Each row is a point. The window is the flat piece filled in between its corners: a triangle in 3 columns, a solid with four corners in 4, and so on. A path goes straight from each point to the next, and from the last back to the first. After which points does the path pass through the window?

Window (4 x 4):
[[-16  19  36 -12]
 [ 24   4 -60  22]
 [  7 -33  15  -6]
 [-33 -18  26 -21]]
Path:
(1): [ -3  -1  21 -27]
(2): [-18   9  33  14]
(3): [ 18 -16  -7  33]
(4): [ 22  -8 -15 -21]
(5): [  8  10 -13 -27]
(6): [-22  -7 -24  45]
(7): [ -9 -30   6  31]
(8): [  0 -18 -19 -35]
Through the window after points: 1

Window (6 x 6):
[[ 10 -21  33  -9   4 -30]
 [ 45  -2 -24  11  60   9]
 [ -7 -13  22 -30  11  27]
 [-14 -15 -22  17   5  26]
 [ -9  -1  18 -25 -36   4]
 [  8 -36  29 -34 -29   2]]
Path:
(1): [ 23 -22  20  11  -6  12]
(2): [ 30 -19  22  24  14  12]
(3): [ 12  -6  -7 -19  25  -7]
(4): [  1 -24 -14 -42  12  11]
(5): [-4 -3 29 -1  5 41]
(6): [ 14 -29  35 -17 -26  16]
(7): [ -2 -36   7 -49 -15 -17]
(8): [ 30  -4 -23  -5  46   4]
(9): [46 -6  6 30 38 19]
(10): [46 -6 16 18 31 25]
(11): [ 12 -27 -20 -16  41  -7]
(12): [  5 -23  -1 -26 -13  -8]
Through the window after points: 2, 6, 8

Window (6 x 6):
[[ -3  -4  16  13 -19 -15]
 [-24  25  21 -23  30  16]
 [-30  60  27 -13  -7  21]
 [  2 -24   7  -8 -11  18]
 [  7 -18 -17  24 -11   3]
 [ 33 -22   7  12   1  10]]
Path:
(1): [-27  17  21  -1   8  26]
(2): [-17  31   5 -39  11 -25]
(3): [  6  11 -13 -10 -17 -12]
(4): [ -6 -23   9  32   9  30]
(5): [ 11 -33  -2  27   4  12]
(6): [ 35 -22 -13  -9 -22 -17]
(7): [ 15  -8  -2  -9 -25  -1]
(8): [  1 -22   9  14 -17  12]
Through the window after points: 3

Window (8 x 8):
[[ 21  26  32   8   7  53 -16  26]
 [  8   2 -29  -3   2  -7  39   8]
 [ -6 -23   8  26  -5   3  14  10]
 [-13 -52  -8  14  26  29   5  20]
 [-20  -3 -17 -32 -22  -6  38  10]
 [-25  25 -47  -4 -13 -21  16  15]
 [-32   2 -18   8  33 -23  20  15]
 [ 20  -8  13  -6   2  15 -15   6]]
Path:
(1): [ -1   0 -17 -18  -9  -9  19  48]
(2): [-21 -17 -14  -8  -3   9  33 -18]
(3): [  4  -9  -8   9  -8  29  -4 -32]
(4): [ -2 -20   2  -9  10   3   9  34]
(5): [ 18  -5  12  -3 -10  17  -4  59]
(6): [  0   9   2  -4  -8  32   8 -14]
(7): [-21  13 -36  -3  -8  -4  20  -3]
(8): [-17  18 -35   0  -6 -27   6  45]
(9): [-11 -19 -14   3   5  -6  20  26]
(10): [-32  10 -17   9  10  -4   4 -32]
(11): [  7  25   7   1  21  50  -2 -15]
(12): [ 14   3  29   8 -11  19  -7  60]
Through the window after points: 1, 3, 7, 11

Window (9 x 9):
[[-26  23 -15   9  30 -39   8   1   1]
 [ 16  -5  -2 -20 -26  -1   9   9 -21]
 [-13  -1   3 -32  -2   7   5  15  26]
 [ 16  24  12 -18 -19  20 -11 -11 -33]
 [-24  19   3   9  -3  34   9  19  23]
 [  6   6 -29   1  25 -12 -29   3  13]
 [-20 -19  18 -10   9   7 -19   2   7]
 [ -1  13 -16  -4   9  60  -2 -10  -5]
 [-20   1 -15  -1   1   2 -21 -15  14]]
Path:
(1): [-21  13 -11 -13  -7  27  -5  12  -8]
(2): [-5  5  8  4  5 24 12 -9 14]
(3): [  9   8   6 -13  -6  10  -7 -18   3]
(4): [ -8  17  -1 -11  -7  16 -17  10 -31]
(5): [-14   9 -21 -13   1  -3 -27  31 -14]
(6): [ 10   3 -12   3  15   3  -4 -18  19]
(7): [ 3 -9 12 -3  4  6 -5 -6 17]
(8): [-41  -6  -1 -13   9  16 -26  11  -9]
(9): [-44  -4 -27  -2  -2   6 -18  41  21]
(10): [-11   9  -2   3  14  15   4  -3  17]
(11): [ 16  24  10 -12 -11 -12   6 -12  12]
(12): [ -8   7  -8 -11   0  41 -33   3 -54]
Through the window after points: 3, 5, 7, 11

Window (11 x 11):
[[ -4   7  20 -18   9  10  42  -2 -26  11   1]
 [ 13  -8 -18   1  -2 -23  23 -30   5 -25 -27]
 [-13  14   3  -5 -20   9   6  -4   9 -18   1]
 [ 14  15  17  -5   5  18 -10   6  -2  16   0]
 [-21  23 -12   6 -12  18  11   5  18   1 -17]
 [  6   8  -9 -26  15  20   5   4 -20 -12 -14]
 [-21 -18   7   3  11   3  -6   6  16  20  -1]
 [-25  -2   2   1  22   3   7 -19 -22  22   1]
 [-14   0 -25  14   5 -60   0   8   5  17   1]
 [ 17   2  -4  -2   1  13  18   8 -18  13  20]
 [ 31   8  -1 -37   3  23   6 -12   2   7  10]]
Path:
(1): [  5  -4  -4 -10  -9   1   2  -4 -18  10  -6]
(2): [-10  -6  -5 -16 -28  -2   1 -10 -24  14  -8]
(3): [ 4  4 -2 -6 11 -1  9 -1 11 10  6]
(4): [-11   8  11   5  31   7   7   6   9  -6  10]
(5): [  6   5 -14 -25 -21   9   8   0 -30  30  -3]
(6): [ -7   1  -5 -12 -10   2   6   4 -13  15 -18]
(7): [-11  11   5   1  13  -2  15  -6   8   2   4]
(8): [-3 -1  9 -3 23 -1  9  2 10  0  7]
(9): [  0  -5  -5 -12  -1   2   0  -4  -6  17  -3]
(10): [  1   1   5  -9 -17   0  -2  -4 -18   7  -8]
(11): [  0  13  -5 -16  19  19  24   1   3 -10   7]
(12): [-2  6  6 -7 26 13 12  4 -1  6  6]
(13): [ -3   1  -4 -13 -11  10  -3   1  -7  11   0]
(14): [ -4  -6 -12 -10 -18   2   5  -5 -20  10 -14]
(15): [ -8   9  -3  -8  29   1  21  -8   3 -12  -2]
(16): [  2   6   1 -10  15   2  13  -5  -1 -12   6]
Through the window after points: 10

Window (12 x 12):
[[-52 -17   8   2 -16  -9 -12 -20  14  14   3  21]
 [  2 -10  44  -3 -11  -2   2  -1   0  27 -19  -4]
 [  2   6  19  -3   5  -8  22 -19  25  -5  12 -37]
 [ -3  -2 -11   1 -19  -4  -7 -17  19  13 -26 -15]
 [-36  -7   6  31 -41 -20   0  21  12 -34  18  31]
 [ 37  41  20  23  46   4 -60   0   3  -9  53 -14]
 [ -3  18   3   8  -4 -31   4 -19  -1  39   0 -27]
 [  7  -8  11  13   0 -11  28  -5  10 -14   9  38]
 [-18   4   5  -7   1 -41  15  20  22 -38  -1  21]
 [-40  19  -2   1 -13   0  22   0  -4 -23  -7  10]
 [ 10  -6   9 -12  -6 -33   6 -37 -18  -4 -12 -37]
 [ 26  -4   1  23  47   1 -38  27 -10   0  48 -18]]
Path:
(1): [-28 -10  18  25   1 -22   4  -6  23   1  -1   2]
(2): [-29 -15  31  45  13 -28  -2   1  14  -9 -16 -17]
(3): [ -3  12  -9  -7  -6 -14  -5  -1   9 -13  19   9]
(4): [  1   2  24  -7 -14 -11   8   9  12   6  16   3]
(5): [-10 -10  32  19   9   0  -9 -29 -20  24 -56 -17]
(6): [ -2   0  12  18   6 -20   0  -7   5 -13  -7   8]
(7): [ -9   7   0 -20 -16 -15  28  -3   9  12  23  -6]
(8): [  2  30 -12 -23 -12   3 -13  10  -6  -5  14  14]
Through the window after points: 4, 6

Window (12 x 12):
[[-27   5  16   6  -9   3   6 -18  -6  -8 -10  60]
 [  1  33  -7  24  -7  -9  -9  32  32  -3  27 -13]
 [-38 -32  -5  15   9 -22  26 -17  34  22   5  -1]
 [-24  10   7   8   3   1 -49  16  30  -1  20   1]
 [  8 -37  48 -14 -21 -23  42  24 -19 -23  -9   5]
 [ 51 -26 -16 -20 -10  -3  -5  12  -3 -25 -12  19]
 [-17   0   0  43   3  38  -9  -6  25  25  16 -13]
 [ -5 -12  11   0 -33  -9  35 -13  48  27  31  -7]
 [-33  19   3   5  33  27 -24  -4  44 -26 -10  15]
 [ 14  40  19 -26 -14 -16   5 -15 -13   1   8  11]
 [-13 -22 -30 -21 -30   1  -5  13   6  -2 -30  12]
 [-24   9 -17 -20 -28 -20 -11 -23   1 -40   5  12]]
Path:
(1): [-25  -4 -15 -24   6  -7   3  44   2 -13  36   0]
(2): [-16  12 -15 -12 -16  24  27  25   2   1  41   3]
(3): [ 29 -14  18   1 -16 -45 -19 -16  10  -9 -29  11]
(4): [ -7  -6   4  19 -24 -12  -9 -14  11   3 -24  16]
(5): [  0  27  -7 -27   3  10   1  -1   9  -1  32   3]
(6): [ -6 -10   9  -8   1   0  16  10  10  13  30  -4]
(7): [ -7  -2   6  17 -16 -11   2   5  30  -1 -11   8]
(8): [ -5   6  11  16  -2   8 -20 -24  24  -6 -24  17]
Through the window after points: none
